Rows are points. Each copy is the shape, with its points in the same order, stretched, turned, moved and blurred by noise. Is it also mirrored, or only turned?

Shape (6 x 3)
[[-0.11  0.27  0.11]
 [-0.53 -0.23  0.06]
 [ 0.55  0.09  0.46]
 [ 0.31  0.12 -0.05]
 [ 0.06 -0.03  0.24]
 [ 0.72 -0.80 -0.45]]
Copy 1 (6 x 3)
[[-0.07  0.20  0.05]
 [-0.68 -0.12  0.14]
 [ 0.54 -0.13  0.31]
 [ 0.27 -0.08 -0.13]
 [ 0.05 -0.06  0.28]
 [ 0.36 -1.02 -0.33]]
Copy 1 is: only turned
Copy 2 (6 x 3)
[[-0.30  0.27 -0.01]
 [-0.68 -0.10  0.31]
 [ 0.52  0.22  0.35]
 [ 0.13 -0.02 -0.13]
 [-0.09  0.08  0.31]
 [ 0.33 -1.06 -0.14]]
Copy 2 is: only turned
Copy 3 (6 x 3)
[[-0.27 -0.02 -0.04]
 [-0.29 -0.44  0.43]
 [ 0.13 -0.38 -0.62]
 [ 0.24  0.03 -0.30]
 [-0.04 -0.34 -0.16]
 [ 1.08 -0.54  0.02]]
Copy 3 is: mirrored

Shape (8 x 4)
[[ 0.67  0.00  0.02  0.31]
 [ 0.42  0.00 -0.07  0.46]
 [ 0.24  0.39 -0.22  0.95]
 [ 0.17  0.44  0.27 -0.21]
 [-0.33 -0.12  0.81 -0.32]
 [-0.03 -0.27  0.01  0.06]
 [-0.01 -0.15  0.06  0.36]
 [-0.50 -0.08 -0.10 -0.71]]
Copy 1 (8 x 4)
[[ 0.65  0.24  0.33  0.54]
 [ 0.52  0.30  0.02  0.70]
 [ 0.71  0.74 -0.42  0.80]
 [ 0.05  0.49  0.22 -0.16]
 [-0.57  0.49  0.52  0.09]
 [-0.16 -0.04  0.02  0.37]
 [ 0.10  0.29 -0.07  0.64]
 [-0.55 -0.20 -0.15 -0.40]]
Copy 1 is: only turned
Copy 2 (8 x 4)
[[ 0.19 -0.01 -0.39  0.61]
 [ 0.00 -0.05 -0.36  0.55]
 [-0.51  0.34 -0.57  0.79]
 [ 0.34  0.31  0.02 -0.08]
 [ 0.14 -0.03  0.70 -0.15]
 [-0.19 -0.20 -0.06  0.06]
 [-0.29 -0.11 -0.03  0.24]
 [ 0.03 -0.10  0.04 -0.82]]
Copy 2 is: only turned
Copy 3 (8 x 4)
[[ 0.63 -0.23  0.10 -0.16]
 [ 0.57 -0.13 -0.01  0.10]
 [ 0.91  0.36  0.04  0.50]
 [ 0.08  0.29  0.30 -0.33]
 [-0.60 -0.12  0.45  0.07]
 [-0.06 -0.20 -0.16  0.06]
 [ 0.11 -0.12 -0.10  0.32]
 [-0.81  0.13 -0.44 -0.32]]
Copy 3 is: only turned

Shape (9 x 6)
[[ 0.74 -0.64  0.04  0.37 -0.58 -0.39]
 [-0.30 -0.10  0.50 -0.62 -0.59  0.30]
 [-0.02  0.57 -0.26  0.47 -0.17 -0.37]
 [-0.38 -0.03  0.07  0.20  0.20  0.29]
 [ 0.52 -0.39 -0.34 -0.08 -0.14  0.31]
 [ 0.55  0.25  0.15 -0.45  0.55  0.42]
 [-0.19 -0.34  0.15 -0.49  0.12  0.30]
 [-0.45 -0.10  0.08 -0.23 -0.15  0.23]
 [ 0.03  0.09 -0.46  0.37  0.11 -0.57]]
Copy 1 (9 x 6)
[[ 0.42  0.13  0.66  0.97 -0.35 -0.03]
 [-0.01 -0.19 -0.42 -0.19 -0.93 -0.06]
 [ 0.28  0.62  0.18  0.09  0.34  0.16]
 [-0.20  0.03 -0.30  0.09  0.00  0.44]
 [ 0.40 -0.42  0.31  0.36 -0.06  0.21]
 [ 0.25 -0.66 -0.45  0.09  0.36  0.04]
 [-0.17 -0.38 -0.21 -0.07 -0.29  0.07]
 [-0.18 -0.07 -0.21 -0.27 -0.42  0.32]
 [ 0.10  0.25  0.55  0.27  0.46  0.00]]
Copy 1 is: mirrored
Copy 2 (9 x 6)
[[-0.39  0.56  0.36  0.03 -0.93 -0.58]
 [-0.52 -0.25  0.34 -0.13 -0.04  0.70]
 [ 0.68  0.10 -0.14  0.72 -0.39 -0.19]
 [-0.12  0.09 -0.29  0.19  0.29 -0.16]
 [-0.02  0.29 -0.15 -0.55 -0.37 -0.17]
 [ 0.43  0.00  0.56 -0.84  0.37  0.12]
 [-0.28 -0.26  0.09 -0.45  0.10  0.01]
 [-0.19 -0.22 -0.15  0.07  0.03  0.16]
 [ 0.51 -0.10 -0.18  0.42 -0.64 -0.71]]
Copy 2 is: mirrored
Copy 3 (9 x 6)
[[ 0.02 -1.04 -0.73 -0.22  0.31 -0.19]
 [ 0.10  0.68 -0.37 -0.54 -0.92 -0.10]
 [ 0.40 -0.10  0.38 -0.27  0.57  0.16]
 [-0.29  0.39  0.05  0.37 -0.15  0.34]
 [-0.20 -0.22 -0.57  0.30  0.08 -0.54]
 [ 0.11 -0.06  0.35  0.43 -0.62 -0.73]
 [-0.49  0.43 -0.10  0.09 -0.55 -0.25]
 [-0.25  0.61 -0.10 -0.09 -0.33  0.09]
 [-0.20 -0.37  0.38 -0.16  0.82 -0.05]]
Copy 3 is: mirrored
